Each row is a point. The points of each table are mixes of a few directions, plus a little noise. How many directions does each table use, and how many do they share? Where both have some left over, give the other angles between the two spaces (their principal angles), to ten degrees, smallest first.

First (6 x 2):
21,-32
43,-62
23,-35
-35,49
-30,44
-22,33
Second (7 x 2):
36,75
-30,-63
21,43
-23,-48
16,32
-18,-36
-2,-4
Directions: first 1, second 1, shared 0; angles 60

First (8 x 4):
-33,-29,-81,-26
-9,-7,-23,-9
40,42,92,14
-29,-41,-59,16
-2,-16,4,30
37,53,75,-20
-20,-32,-38,20
16,30,29,-24
Second (8 x 4):
3,-38,-55,77
4,45,38,-61
-23,2,36,-40
-5,-28,-23,37
-20,56,28,-43
36,-61,-14,29
-29,37,30,-39
35,-13,-39,42
Directions: first 2, second 3, shared 1; angles 80

First (8 x 9):
-18,29,4,21,-53,3,12,5,26
-21,10,12,12,-36,-6,-2,-14,18
-46,-56,54,-14,4,-46,-57,-99,4
18,-1,-14,-6,23,9,7,20,-12
13,26,-19,9,-12,18,23,37,3
88,-14,-62,-36,121,37,27,84,-64
-39,-39,43,-7,-5,-36,-43,-77,7
4,45,-18,22,-43,21,32,44,18
Second (9 x 9):
-43,18,28,22,-70,-13,-6,-33,36
27,-10,-16,-13,44,10,4,20,-22
-25,10,15,13,-41,-8,-3,-19,20
-14,8,9,8,-24,-5,-3,-11,12
51,-21,-32,-26,84,16,7,37,-43
59,-24,-37,-32,98,18,9,45,-49
-50,20,31,28,-84,-16,-7,-39,44
-60,25,40,33,-101,-19,-8,-44,53
56,-24,-35,-30,94,18,8,43,-49
Directions: first 2, second 1, shared 1

First (9 x 12):
47,-19,-16,-70,-77,-96,-18,25,50,20,84,46
-4,-7,18,-1,-5,-16,28,-16,-14,-53,-5,-2
38,66,86,-26,23,66,-92,-38,44,-27,-24,17
-32,7,1,22,34,11,14,-13,-6,-23,-32,6
-60,18,1,44,75,34,24,-28,-12,-31,-63,5
19,-39,-18,-4,-52,-27,36,23,-33,4,30,-31
-48,0,-10,60,22,46,-8,38,-26,-10,-57,-5
-7,9,-10,16,20,28,-14,2,-1,32,-13,-7
47,-37,-53,-38,-45,-47,30,3,-4,91,78,-29
Second (8 x 12):
-6,12,11,-1,31,11,11,-32,2,-13,-12,-2
-36,0,-3,20,39,0,35,-22,-11,-33,-30,4
36,-24,-18,-13,-83,-18,-44,76,4,44,42,2
83,3,14,-48,-73,7,-75,31,26,72,62,-12
-56,1,-6,31,55,-2,53,-30,-17,-50,-44,7
18,22,23,-16,27,19,-5,-45,11,4,0,-9
-5,37,35,-8,81,32,24,-95,9,-26,-28,-10
-33,-55,-57,33,-79,-48,3,118,-24,1,10,20
Directions: first 5, second 2, shared 2

First (10 x 18):
14,9,24,-2,-23,20,1,-36,14,29,-11,-5,24,-16,34,-1,16,-35
-11,-7,-19,1,18,-15,-1,28,-11,-23,9,4,-19,12,-27,1,-12,27
-23,-14,-40,3,39,-32,-2,59,-23,-48,19,8,-40,27,-57,1,-26,58
14,9,25,-2,-24,20,1,-36,14,30,-12,-5,25,-16,35,-1,16,-36
12,7,21,-2,-20,17,1,-31,12,25,-10,-4,21,-14,29,-1,14,-30
16,10,28,-2,-27,22,1,-41,16,33,-13,-6,28,-18,39,-1,18,-40
17,10,30,-2,-29,24,1,-44,17,35,-14,-6,30,-19,41,-1,19,-43
4,3,7,-1,-7,6,0,-11,4,9,-3,-2,7,-5,10,0,5,-11
4,2,6,0,-6,5,0,-10,4,8,-3,-1,6,-4,9,0,4,-9
-47,-29,-82,6,79,-66,-4,121,-48,-98,39,16,-82,54,-115,3,-53,118
Second (10 x 18):
-8,13,-35,28,26,42,-37,-2,6,-20,15,-13,17,41,-46,-3,-11,34
29,6,-12,-26,-12,-21,23,-19,-8,-9,19,18,-14,-31,-7,-3,-47,11
-17,-14,12,1,1,-25,3,21,-9,8,-9,6,-26,-12,-2,16,4,-3
16,25,-32,16,15,58,-27,-27,14,-20,17,-16,43,42,-23,-22,-8,23
-42,-24,7,19,16,-32,-14,45,-16,7,-8,5,-47,-5,-28,34,4,10
30,16,-17,-13,-7,14,8,-29,4,-11,17,4,17,-3,-1,-17,-27,9
-35,-27,53,3,-12,-30,11,36,0,33,-41,-7,-13,-12,51,15,67,-48
-1,-2,-24,-2,10,-20,-4,6,-14,-14,22,14,-33,-13,-46,15,-50,35
86,37,32,-56,-59,36,59,-83,32,14,-10,-6,90,-19,119,-69,33,-69
-57,-28,16,31,21,-21,-25,54,-11,13,-21,-6,-37,11,-19,35,33,0
Directions: first 1, second 3, shared 0; angles 30

First (9 x 24):
-78,54,2,-52,23,20,-121,57,-39,-31,-28,-25,-50,7,-1,11,-88,5,-40,53,21,-46,18,-19
20,-8,-2,51,-23,-56,21,-25,16,-38,-5,2,5,-17,-18,-38,24,-3,24,-8,16,66,-35,-15
4,-13,38,37,-5,-12,65,10,11,-19,9,28,20,-25,-11,-9,48,17,6,-22,-4,46,10,-14
-8,-9,11,19,15,4,40,-10,11,30,-11,-14,-3,-7,5,40,14,7,6,-2,-1,-15,-49,3
-3,-16,0,2,16,16,35,-22,16,57,-5,-23,-1,6,9,50,5,4,10,3,-8,-45,-52,17
-16,-23,52,22,5,10,73,11,19,12,17,19,21,-18,-13,18,38,29,9,-7,-12,7,3,-3
19,-28,-4,-43,-23,22,-12,-10,16,18,51,21,28,30,-12,-38,-9,1,15,8,-23,-27,74,27
46,16,-61,-14,-13,-14,-55,-21,-19,-14,-11,-7,-8,16,18,-30,-16,-37,-5,-13,8,13,8,6
17,26,-34,-21,5,11,-46,11,-30,-13,-16,1,-12,7,22,-5,-15,-22,-25,-12,4,1,24,-3
Second (9 x 24):
-13,-33,45,60,-6,20,-23,44,3,-57,-10,36,-16,39,-48,-5,0,-26,7,-26,9,-16,-59,5
41,40,-49,-39,-8,-14,58,-16,-32,48,54,22,-11,-30,13,-32,-3,21,-6,24,-3,18,6,-15
-2,10,-12,-11,9,-4,17,-6,24,26,7,-13,25,-5,35,3,-4,-1,20,-11,-26,23,15,8
-11,-41,66,55,-4,25,-64,-1,-11,-67,-34,6,-30,28,-63,18,18,-12,-31,0,30,-42,-12,-1
-1,28,-10,-34,11,7,13,11,1,7,-12,-38,11,-23,31,5,-11,-5,-27,-14,-4,-1,23,5
-46,-19,-15,-16,-7,-20,-35,28,4,-20,-54,-20,4,3,-1,18,-12,1,11,10,31,-20,-12,1
-26,-60,25,54,-17,-14,-53,-3,6,-34,-22,40,-14,42,-53,10,14,2,40,21,22,-16,-39,-4
27,35,-41,-47,10,-16,41,-57,11,75,37,-24,27,-33,59,-2,5,25,11,18,-35,37,61,-2
31,41,-8,-22,12,17,46,2,-6,22,33,-11,6,-23,28,-15,-7,-6,-26,-20,-24,17,17,3
Directions: first 5, second 5, shared 0; angles 40, 50, 70, 80, 80

First (10 x 32):
-1,0,0,3,2,-1,-2,-1,2,0,1,-1,1,-1,3,3,-1,-1,0,-1,1,0,-2,3,-2,2,0,0,-1,0,1,-2
-24,-16,-8,24,26,-30,-22,-6,32,6,20,-29,20,-24,42,36,-10,-15,3,-4,19,9,-11,39,-14,24,-1,10,-16,-15,10,-24
-25,-17,-7,24,27,-32,-22,-6,32,6,21,-31,21,-26,42,38,-10,-17,4,-5,20,8,-11,42,-13,25,-2,11,-16,-17,11,-27
9,6,3,-9,-10,12,8,2,-12,0,-7,12,-6,9,-16,-14,4,5,-2,1,-8,-3,4,-15,5,-9,1,-4,6,6,-4,10
-50,-34,-16,50,52,-64,-44,-12,68,11,41,-62,40,-52,86,79,-20,-31,8,-9,41,18,-23,83,-28,49,-2,22,-34,-31,21,-54
45,31,15,-46,-50,60,43,10,-61,-10,-39,57,-39,49,-80,-71,18,30,-7,9,-37,-17,21,-77,26,-47,1,-20,31,29,-20,50
12,8,4,-12,-12,16,10,3,-15,-1,-10,14,-9,12,-21,-18,4,8,-2,2,-9,-4,7,-19,6,-11,1,-6,7,7,-4,13
-15,-10,-5,14,15,-20,-14,-4,22,4,13,-19,12,-16,26,23,-5,-9,0,-3,12,5,-6,27,-8,16,-1,8,-9,-11,7,-15
71,47,23,-69,-74,89,64,17,-95,-16,-58,87,-56,74,-121,-109,27,44,-13,14,-58,-25,32,-117,39,-69,3,-32,46,44,-30,75
-22,-15,-7,21,22,-27,-20,-5,28,4,18,-27,17,-22,37,34,-7,-14,4,-5,18,7,-11,36,-12,22,1,10,-14,-13,10,-22
Second (10 x 32):
-46,-27,77,-61,34,-8,-66,7,25,28,56,19,-4,-22,38,-13,-9,-18,2,8,-4,-19,-3,-30,-36,10,1,28,-9,-25,58,29
-6,21,53,23,43,35,84,29,51,-37,-51,-21,17,-53,-65,-49,74,2,22,-14,53,-27,39,-87,13,14,9,19,94,69,-34,-32
-5,-7,-14,-36,-22,-22,-46,-25,-30,35,30,8,-5,16,26,-1,-37,21,-6,17,-27,5,-17,31,-14,-2,-7,7,-57,-26,28,29
11,-45,-37,20,-20,-25,-49,15,-18,5,39,35,-14,28,70,70,-24,-47,-14,-23,-3,6,-25,66,0,-17,1,-19,-28,-46,39,-12
14,20,-26,-12,-27,5,-8,-23,-31,6,-7,-2,-9,33,-15,-5,-30,23,-10,19,-38,20,-9,14,4,-7,-6,-17,-33,-13,-20,25
9,-7,-30,24,-7,-12,8,1,-3,-2,-3,-4,5,0,13,20,2,-4,1,-10,12,2,-4,28,7,0,0,-2,-5,1,0,-19
2,2,-6,37,14,9,12,12,22,-27,-12,-12,2,3,1,30,4,-28,-3,-9,4,14,0,5,6,4,3,-19,23,-5,-27,-21
-48,31,-22,45,54,-45,17,-49,69,6,-15,-120,61,-66,4,14,-12,41,20,24,29,32,-5,47,-19,71,-8,30,-30,14,-47,-43
41,0,-45,9,-45,4,33,4,-47,1,-21,29,-11,22,-17,-11,14,17,-2,-13,5,-13,4,10,26,-27,1,-7,0,20,2,-3
28,11,49,-49,-26,60,15,29,-38,-15,-15,68,-41,40,-53,-53,19,-6,-10,1,-32,-21,20,-86,14,-43,6,-21,44,12,1,47
Directions: first 1, second 5, shared 1

First (9 x 32):
26,-7,13,-6,12,13,-24,19,-23,4,5,15,28,-8,-19,-9,-32,-8,-7,-18,-10,23,3,-8,22,29,-14,36,-2,-2,-31,-24
-27,-2,9,14,8,2,-12,13,7,-21,-10,-5,0,24,-6,-7,-2,-9,-12,-2,-5,13,-14,13,4,7,-18,-24,10,-13,-8,-23
-33,2,-10,-13,-17,-2,38,-10,21,10,-4,-17,-40,24,22,-1,39,12,14,33,18,-53,-6,4,-21,-38,13,-42,3,-3,46,18
34,4,-6,3,2,-6,-12,-13,-12,5,9,8,18,-33,-2,14,-16,3,-1,-18,-8,19,15,-7,2,11,11,36,-10,16,-17,12
-28,10,-19,12,-14,-23,28,-34,32,-6,-4,-23,-33,3,27,19,43,12,9,17,11,-26,-1,13,-31,-36,26,-43,3,6,37,37
69,-1,12,43,35,-8,-85,7,-39,-31,10,30,83,-62,-43,16,-77,-26,-33,-77,-45,121,16,-1,36,79,-21,90,-7,16,-96,-28
-22,-1,-3,-26,-14,8,35,3,9,21,-2,-8,-32,24,14,-10,25,12,17,32,19,-53,-4,-4,-9,-29,6,-26,-1,-7,36,8
5,-3,2,-23,-7,11,16,8,-6,19,4,2,-8,6,4,-8,4,4,11,14,10,-26,3,-10,2,-7,1,6,-5,-1,12,1
-29,-3,2,-3,-2,3,15,4,12,-1,-7,-9,-18,25,6,-8,16,1,3,17,8,-21,-9,6,-7,-16,-4,-30,7,-10,18,-5
Second (10 x 32):
-50,-5,12,55,-6,-33,-40,-27,17,-15,0,-40,9,17,19,11,-12,18,-24,-12,2,2,2,-2,-7,51,3,6,40,30,-9,36
-68,-14,19,40,0,-33,-40,-13,14,2,-4,-42,6,48,15,-12,-22,24,-21,6,22,-16,-13,-12,5,56,-10,-1,57,29,-7,22
-33,-10,39,53,15,31,-68,-13,4,30,15,23,-24,-7,-20,16,-6,9,1,12,12,-9,21,16,-6,35,-1,43,11,6,26,24
61,12,-31,-48,-12,9,64,16,-17,-11,-5,6,13,-24,-1,-5,21,-13,15,-10,-15,17,-7,11,-1,-50,5,-22,-54,-17,-10,-25
38,16,-9,-36,-22,31,54,25,-6,-46,-6,9,3,-22,6,9,21,-35,-1,-24,-51,4,14,5,-5,-37,0,-27,-36,-37,-5,-32
-48,-13,11,37,3,-30,-36,-16,7,18,-1,-35,6,34,5,-11,-14,30,-11,11,31,-7,-15,-1,3,42,-5,7,36,33,-4,25
-18,-17,34,39,11,43,-46,1,-21,66,14,10,-13,6,-36,-11,6,30,16,27,43,-5,-5,40,-1,22,-10,37,-31,15,24,13
58,15,-37,-34,2,-15,37,-8,-1,-11,-1,18,7,-40,3,13,10,-12,13,-10,-13,23,4,-5,-6,-43,18,-6,-27,-5,-9,-3
44,11,-32,-63,13,-13,37,9,7,-15,-5,39,-6,-18,6,3,-6,-29,13,3,-16,-1,4,-37,10,-49,8,-14,8,-28,-3,-27
16,4,-7,-45,-6,10,38,26,-4,-16,-8,10,0,7,3,-12,1,-21,2,0,-17,-10,-3,-14,10,-27,-8,-24,-4,-27,-3,-34
Directions: first 3, second 5, shared 1; angles 50, 80

First (11 x 32):
-11,-19,4,-4,12,-9,10,10,10,16,9,5,-10,-9,1,2,-1,7,3,2,-4,-12,14,-1,-9,-14,11,-29,-3,-3,-1,8
0,-16,1,-4,10,-6,11,17,0,-3,3,17,-9,1,2,1,-5,6,13,-3,-8,-15,5,5,-15,-7,0,-36,-5,-16,-13,12
-12,-13,4,-1,8,-7,5,1,9,18,8,-3,-7,-10,3,1,1,5,-3,3,-1,-5,12,-3,-2,-11,13,-13,0,6,5,3
32,29,-9,4,-19,17,-9,1,-26,-53,-22,16,17,31,-5,-4,-5,-10,13,-12,-1,8,-30,9,-1,28,-33,22,0,-20,-16,-7
14,22,-5,4,-15,12,-10,-9,-12,-21,-13,-3,12,13,-3,-3,0,-9,-1,-4,5,12,-17,0,9,16,-15,29,2,0,0,-9
-34,-36,11,-6,24,-21,14,7,28,51,24,-9,-20,-31,6,4,3,15,-8,11,-3,-15,34,-6,-6,-32,35,-39,-1,13,11,11
30,35,-10,6,-23,20,-15,-8,-26,-46,-21,6,21,27,-4,-5,-2,-14,5,-9,4,16,-31,5,9,29,-31,41,2,-9,-8,-11
-69,-23,17,2,20,-24,-5,-42,57,121,40,-73,-18,-68,9,6,22,9,-58,30,21,15,50,-27,37,-42,72,36,13,77,64,-15
26,31,-9,6,-21,17,-14,-9,-21,-40,-19,4,17,23,-5,-4,-1,-12,4,-9,4,14,-27,4,8,26,-27,38,3,-7,-5,-11
10,-20,0,-7,10,-6,17,31,-9,-24,-1,35,-10,13,0,0,-10,8,26,-8,-15,-23,0,11,-29,-5,-11,-56,-10,-34,-28,18
13,10,-4,1,-8,7,-3,2,-10,-21,-8,8,6,12,-1,-2,-2,-4,7,-5,-1,3,-13,3,-1,11,-13,6,0,-10,-7,-1
Second (8 x 32):
0,28,-25,25,-46,36,-7,-17,2,8,9,19,24,14,8,-9,14,12,-11,25,10,-18,-25,2,33,-8,0,-1,-20,9,-29,0
0,52,-45,46,-85,66,-13,-31,3,15,16,34,44,25,14,-16,26,21,-21,46,19,-33,-48,4,60,-16,0,-1,-37,16,-52,-1
0,-37,33,-33,61,-47,8,22,-2,-11,-12,-25,-32,-18,-10,12,-19,-14,15,-33,-14,24,35,-3,-44,12,0,1,26,-12,38,1
0,6,-6,6,-11,9,-2,-4,1,2,3,5,6,3,2,-1,3,2,-2,6,3,-4,-7,0,8,-2,0,0,-5,3,-7,0
-1,17,-14,15,-26,21,-4,-10,1,5,5,11,14,8,4,-5,8,7,-7,14,6,-11,-15,2,19,-6,0,0,-12,5,-17,0
0,-3,2,-2,5,-4,1,2,0,0,-1,-2,-3,-1,-1,1,-2,-1,1,-3,-1,2,3,0,-3,1,0,0,2,-1,3,0
0,-33,29,-30,55,-42,8,20,-2,-10,-11,-22,-29,-16,-9,10,-17,-14,13,-29,-12,22,30,-3,-39,10,0,1,23,-10,34,0
0,-30,26,-26,49,-38,7,18,-2,-9,-9,-20,-26,-14,-8,9,-15,-12,12,-26,-11,19,28,-2,-35,9,0,0,21,-9,30,0
Directions: first 2, second 1, shared 0; angles 70

First (10 x 32):
29,13,12,4,-26,32,-7,-24,-42,-1,43,-47,-69,39,-30,10,-13,-14,-14,-31,-31,21,-28,38,104,8,13,37,-22,36,11,7
4,7,-5,-6,-27,4,-24,-10,-50,8,29,-18,-22,-30,3,23,-3,-25,-14,-33,-23,16,20,44,72,-6,28,40,-49,1,-24,9
-25,-4,-24,-13,-13,-31,-24,12,-23,11,-6,26,45,-85,36,21,12,-18,-6,-13,2,-2,58,21,-8,-15,24,17,-45,-38,-46,4
8,5,48,16,21,39,-13,-5,-22,1,23,-30,-58,66,-22,8,-34,-17,16,-9,-18,26,-38,-3,13,-17,13,-9,22,45,39,8
5,0,-28,-9,-19,-15,11,-4,9,-3,-5,6,18,-25,3,-7,19,12,-14,1,5,-13,11,8,16,16,-10,12,-14,-17,-18,-5
20,-7,22,19,48,19,65,3,104,-24,-42,5,-2,121,-39,-59,0,60,23,65,37,-29,-85,-86,-100,30,-71,-74,115,29,76,-20
18,3,-6,1,-10,7,17,-10,11,-7,4,-13,-16,26,-18,-13,5,14,-8,3,-1,-5,-22,0,26,18,-15,5,9,10,10,-4
-48,-11,39,8,50,-7,-39,32,-12,16,-19,33,33,-29,38,25,-27,-32,36,7,8,16,34,-25,-107,-54,32,-39,12,-10,0,10
-1,-8,-60,-17,-19,-45,37,5,57,-9,-39,37,72,-50,14,-29,46,41,-18,28,32,-42,23,-18,-34,35,-39,-5,2,-49,-30,-17
-10,1,1,-3,-7,-3,-23,2,-32,8,11,0,0,-33,14,20,-5,-22,-2,-18,-11,11,25,21,17,-15,24,16,-30,-6,-19,7
Second (10 x 32):
10,-9,-49,-2,61,69,35,-13,83,-24,-34,41,50,0,4,-25,2,61,14,-6,70,-11,-38,-58,-117,21,-60,-56,73,3,40,-38
-2,4,29,0,-34,-35,-22,10,-58,19,18,-19,-25,-15,-1,20,-2,-39,-4,-4,-37,8,19,40,63,-15,38,32,-52,-5,-26,22
26,10,23,-1,-58,-34,7,-7,-36,8,29,-44,-54,37,-31,-2,9,-19,-20,6,-47,-4,-13,42,117,17,10,43,-40,11,-11,17
-2,-5,-22,7,45,55,7,-19,53,-24,-3,6,7,36,0,-13,-13,31,3,-4,32,10,-21,-49,-57,7,-30,-34,63,20,40,-22
22,11,19,-6,10,60,-20,-2,-92,26,23,-3,-30,-66,1,47,-21,-33,19,-79,-4,27,-23,72,29,-27,37,26,-64,16,-13,5
21,3,-4,-1,6,29,10,-3,-20,6,-3,7,-1,-29,-5,9,1,3,8,-30,12,-3,-25,25,-2,3,-4,6,-18,3,-3,-6
11,1,-4,-2,-50,-67,36,3,33,-5,-9,-14,-1,41,-21,-35,34,19,-23,53,-19,-34,-1,-8,48,37,-25,12,4,-16,-9,5
14,5,18,-4,-46,-47,7,6,-36,16,9,-16,-20,-8,-12,1,15,-20,-8,7,-29,-12,2,38,70,6,14,34,-46,-9,-27,15
-51,-15,-7,0,34,-27,-23,20,38,-2,-28,39,62,-26,40,-1,-3,-1,9,29,20,-1,54,-50,-100,-25,6,-36,30,-26,-7,-5
-47,-11,4,8,30,-7,-36,1,39,-15,2,5,17,31,24,0,-20,-8,0,26,-1,22,45,-58,-54,-20,12,-27,48,3,17,1
Directions: first 3, second 4, shared 2; angles 40

First (8 x 32):
72,2,-7,85,48,-10,23,11,99,49,1,-15,6,48,49,20,20,8,-24,-13,71,33,34,-8,-43,86,7,14,117,30,-71,-45
37,11,10,20,33,21,1,13,11,26,6,-18,-22,32,18,4,11,10,-31,20,60,-14,54,-22,-42,24,10,6,43,37,-26,11
-39,-6,-3,-34,-31,-9,-7,-11,-32,-27,-4,14,11,-31,-24,-8,-11,-6,24,-7,-52,-1,-39,15,34,-37,-7,-7,-55,-28,33,6
2,1,1,1,2,1,0,0,0,1,0,1,-1,1,1,0,1,1,-2,1,3,-1,2,-1,-3,0,1,0,2,2,-1,1
-24,-2,11,-14,-12,2,-1,2,4,-14,-20,7,21,-11,1,10,-6,-3,5,3,-38,0,-31,29,16,-23,-21,-10,-31,-24,20,-11
-23,7,45,-13,5,36,-1,25,34,-6,-54,0,42,9,29,40,-3,2,-25,36,-44,-16,-25,61,-4,-39,-50,-22,-39,-30,25,-20
-19,-15,-38,-6,-35,-44,1,-29,-27,-19,26,17,-4,-36,-34,-28,-7,-11,47,-44,-28,26,-37,-16,42,5,21,8,-13,-16,7,-1
-4,3,-17,-38,-9,2,-15,-12,-89,-9,43,-5,-53,-13,-41,-38,-4,1,7,4,28,-28,41,-56,-2,-18,38,8,-26,31,14,59
Second (11 x 32):
7,-5,-29,17,-11,-34,13,-17,15,4,18,6,2,-11,-10,-11,-5,-1,25,-37,-3,34,-20,-12,26,25,15,9,25,-6,-13,-17
-8,-41,-1,17,-15,-18,-35,-6,-25,-29,-1,14,5,-8,1,-18,40,-31,20,7,-2,-23,-4,5,-36,23,4,7,-9,2,-8,1
-38,0,49,-50,-2,52,-31,25,-48,-26,-36,-1,5,1,4,14,8,-6,-29,63,-26,-64,11,32,-30,-65,-32,-19,-79,-7,44,32
-7,-18,14,0,-1,9,-23,6,-19,-15,-10,4,1,3,7,-2,23,-15,-4,23,2,-30,9,8,-32,-1,-6,-1,-17,5,2,8
-9,27,38,-36,19,52,1,25,-9,8,-23,-14,-3,15,9,23,-16,18,-41,44,-2,-32,23,15,-10,-50,-23,-17,-34,2,26,21
-8,-41,-31,26,-30,-51,-18,-25,-13,-27,16,22,8,-24,-13,-28,27,-29,46,-31,-14,13,-31,-5,0,38,17,14,7,-8,-13,-13
48,29,-24,34,28,-12,42,-3,59,46,22,-16,-13,21,10,8,-23,27,-10,-34,45,49,19,-29,18,41,19,10,79,19,-38,-21
-9,51,-43,-26,-17,-31,67,-25,36,26,24,0,4,-30,-35,5,-79,41,27,-73,-44,85,-55,-13,121,-27,9,-3,7,-35,18,-23
12,-55,3,44,-1,-15,-49,0,-20,-25,-1,11,-1,10,17,-20,67,-42,11,21,32,-38,22,-1,-78,54,8,13,19,23,-31,1
37,69,19,-12,51,50,52,25,52,61,-5,-35,-17,39,19,38,-50,54,-60,13,40,20,44,-12,17,-23,-8,-10,39,20,-5,2
-26,-16,3,-16,-20,-5,-17,-4,-28,-24,-6,11,8,-17,-10,-8,8,-14,14,5,-28,-14,-19,12,2,-17,-6,-3,-38,-14,18,6
Directions: first 3, second 3, shared 2; angles 80

First (11 x 32):
30,-18,-3,-41,120,-96,-17,-20,39,40,1,25,-47,59,4,79,51,47,20,84,46,28,-40,11,1,-41,5,-42,-70,37,-76,-73
-9,5,2,14,-39,32,6,7,-14,-13,1,-9,15,-18,0,-26,-16,-16,-7,-28,-14,-8,12,-2,0,13,-3,14,23,-13,25,23
-11,6,0,13,-42,33,7,8,-14,-14,-1,-8,15,-21,-1,-27,-18,-16,-7,-29,-15,-10,14,-5,0,12,-2,14,23,-14,26,25
30,-17,-3,-40,121,-97,-18,-19,39,40,0,27,-45,59,4,81,52,46,20,85,45,27,-40,11,1,-41,5,-41,-71,38,-76,-75
-14,7,1,18,-57,45,9,9,-18,-18,0,-12,21,-27,-1,-37,-24,-22,-10,-39,-21,-12,18,-6,-1,18,-3,19,33,-19,35,34
-17,9,2,23,-68,55,10,11,-22,-23,0,-16,26,-32,-2,-45,-30,-27,-11,-47,-25,-15,23,-5,0,22,-4,24,40,-21,42,41
-2,0,0,2,-7,6,1,1,-2,-3,1,-1,3,-3,0,-5,-3,-3,0,-5,-2,-1,2,-1,1,2,0,2,5,-2,4,4
2,-1,0,-2,6,-5,-1,-1,2,3,1,1,-1,3,0,4,2,4,1,5,3,2,-1,0,-1,-1,1,-2,-4,2,-4,-3
2,-2,0,-3,7,-6,-2,-1,3,3,1,1,-3,4,0,5,3,3,2,6,3,2,-3,1,0,-3,0,-2,-4,3,-5,-5
-7,3,0,8,-24,19,4,4,-7,-8,0,-5,9,-12,1,-16,-10,-9,-4,-17,-9,-6,8,-1,0,9,-1,9,15,-7,14,15
-4,3,0,6,-20,15,3,4,-7,-6,0,-5,8,-10,0,-13,-9,-8,-2,-14,-7,-5,7,-2,0,6,-1,8,11,-6,13,13
Second (8 x 32):
-18,7,20,26,-28,38,-3,4,-11,9,5,-11,-9,-17,6,-16,3,2,-16,-15,-17,4,13,4,3,-2,-13,0,17,-10,15,23
48,-11,21,32,-49,57,43,23,-13,-44,-9,24,28,-36,-11,-64,3,-31,-10,-19,-15,-44,19,-27,-28,-15,30,38,54,-83,50,73
-3,1,-2,-4,5,-7,-3,-3,1,3,2,-1,-1,4,0,5,0,1,1,2,3,2,-2,3,2,1,-2,-3,-4,8,-4,-8
-2,0,-7,-10,13,-18,-4,-4,4,3,-1,0,-1,9,0,13,0,2,5,5,6,4,-5,2,3,2,-1,-5,-12,14,-12,-15
55,-20,-39,-59,59,-82,17,-4,24,-34,-12,34,29,36,-19,28,-8,-10,37,31,37,-20,-29,-16,-13,3,40,8,-32,7,-26,-44
-110,36,35,54,-42,66,-53,-13,-23,79,21,-61,-60,-19,32,12,7,37,-43,-28,-37,60,22,39,38,7,-74,-40,1,54,-5,4
0,-1,-8,-11,13,-18,-3,-4,4,3,0,0,0,10,0,12,-1,3,6,7,6,3,-6,2,2,3,1,-4,-11,13,-10,-15
29,-10,-18,-28,26,-37,10,-1,11,-18,-6,17,16,15,-10,11,-5,-6,17,14,17,-12,-12,-9,-8,1,20,6,-13,-1,-9,-18
Directions: first 1, second 2, shared 0; angles 30
